Rows are points. The points of each table are mixes of a few directions, plus a little noise. Count the directions of each table, and those that both share. Where both have some left over, give the other angles between the two spaces (their principal angles), to ten degrees, smallest first.
In the rows, 128 means zero.

First, 7 rows:
[[173 119 128]
 [129  45  66]
 [158 165 161]
 [ 81 147 135]
 [133 194 179]
 [100 153 143]
 [122  74  87]]
Second, 4 rows:
[[ 86 202 177]
 [128  64  80]
 [123 124 124]
 [175 121 131]]
Directions: first 2, second 2, shared 2

First (10 x 8):
[[142 128 117 153 130 133 145 121]
 [120 132 139  95 126 120 126 124]
 [142 140 144 107 122 119 159 111]
 [ 70 116 249  70  90 112  27 229]
 [134 125  95 147 139 134 136 113]
 [142 135 105 125 135 127 159  97]
 [133 132 132 122 126 126 139 122]
 [116 125  90 115 144 130 118 110]
 [143 121  91 183 138 143 139 120]
 [137 124 120 162 128 136 131 134]]
Second:
[[131 158 107 100 152 103 158 135]
 [ 85 184  78  64 177  79 199  85]
 [122  84 139 169 100 166  89 102]
 [142 127  99 132 139 131 129 124]
 [141 102 152 156 106 150  97 141]
 [136 128 175 131 110 125 117 166]
 [128 124 173 133 108 128 116 154]
 [139 117 103 141 132 140 120 117]]
Directions: first 3, second 3, shared 1; angles 40, 80

First:
[[177 122  82  91 231 138 149  94  51 118  97  84]
 [109 128 150  95 106 142  98 113  58 156  78 180]
 [ 91 121 214 131 164 112 138 122  87 174 144 137]
 [117 118  62 116 110 108 147  63 185  79  77 125]
 [119  81 193 208  95 146 132 153 221 154 190 107]
 [ 94  85 160 120 126 135 127  58 109 152  65 155]
 [119 170 106 126  50 121 101 180 159 109 147 163]
 [212  80 101 166 124 214  97 169 127 141 139  95]
 [132 206 101 106 132  88 133 194 120 100 182 123]
 [109 169 111 121 144  76 158 134 163  95 161 111]]
Second:
[[203 149 108  93 114 101 166 101 142 104  58 131]
 [ 26  75 167 161 167 149 153 151 113 179 185  90]
 [ 46 124  97 152 103 174  59 182 106 135 197 143]
 [240 174 151 121 127  91  92  77 151  88  99 167]
 [157 161 131 143 113 132  46 124 130 103 161 170]
 [130 124 113 115 123 126 155 130 128 129 105 118]
 [120 112 233 180 192 112 100  93 137 154 195 127]
 [141 137  72  95  95 132 153 142 126 113  82 126]
 [ 90  95  79  91 117 135 229 152 120 148  70  80]]
Directions: first 5, second 3, shared 1; angles 50, 90

First:
[[ 87 117 121 139 105 144 131  69 108  99 116 141 155 120 128 105 130 145
  160 117]
 [ 98 147 177 201  75 148 145  91 158  30 125 122 178 108  88  83  97  49
  129  49]
 [ 87 142 184 205  74 150 149  80 153  18 125 120 185 102  89  75 102  46
  137  42]
 [185 124 146  72 197  95 132 224 135 193 149  89  73 131 153 168 162 117
   92 163]
 [197 130  95  63 187  98 110 218 130 233 141 123  62 154 155 187 142 170
   90 200]
 [114 142 101 167  79 147 114  84 137 104 115 166 152 139 103 119  88 143
  135 119]
 [132 101 120  64 181 111 133 149  94 183 133 109  97 125 169 146 178 166
  141 170]
 [126 122  82 111 124 132 111 108 110 164 118 155 120 143 138 141 125 187
  140 164]]
Second:
[[160 137  85 185  84 116  83 102 139 103 113 130 114 145  99  56  72 154
  138 121]
 [154 100 113 115 226 104 173 216  75 155 124  70  59 155 131  92 132  82
  117 114]
 [ 97 107 158 144 114 118 166  64 110  91 134 116 145 114 143  84 161  95
  154 101]
 [149 134 145  55 118 118  69 134 164 178 146 132 132  96 168 192 175 208
  129 197]
 [131 120  49 210 108 127 148  87  87 108  99 150 105 184  89  41  57 118
  140  97]
 [117 141 124  79  89 140  92  89 156 171 138 179 160 112 156 210 156 207
  130 189]
 [119 144 122 143  93 143 113 106 146 116 124 154 151 128 114 142 109 138
  125 127]
 [ 96 143 225  93 190 157 181 227 148 101 146  88 156  90 122 208 163  21
   90  79]]
Directions: first 3, second 5, shared 2; angles 30
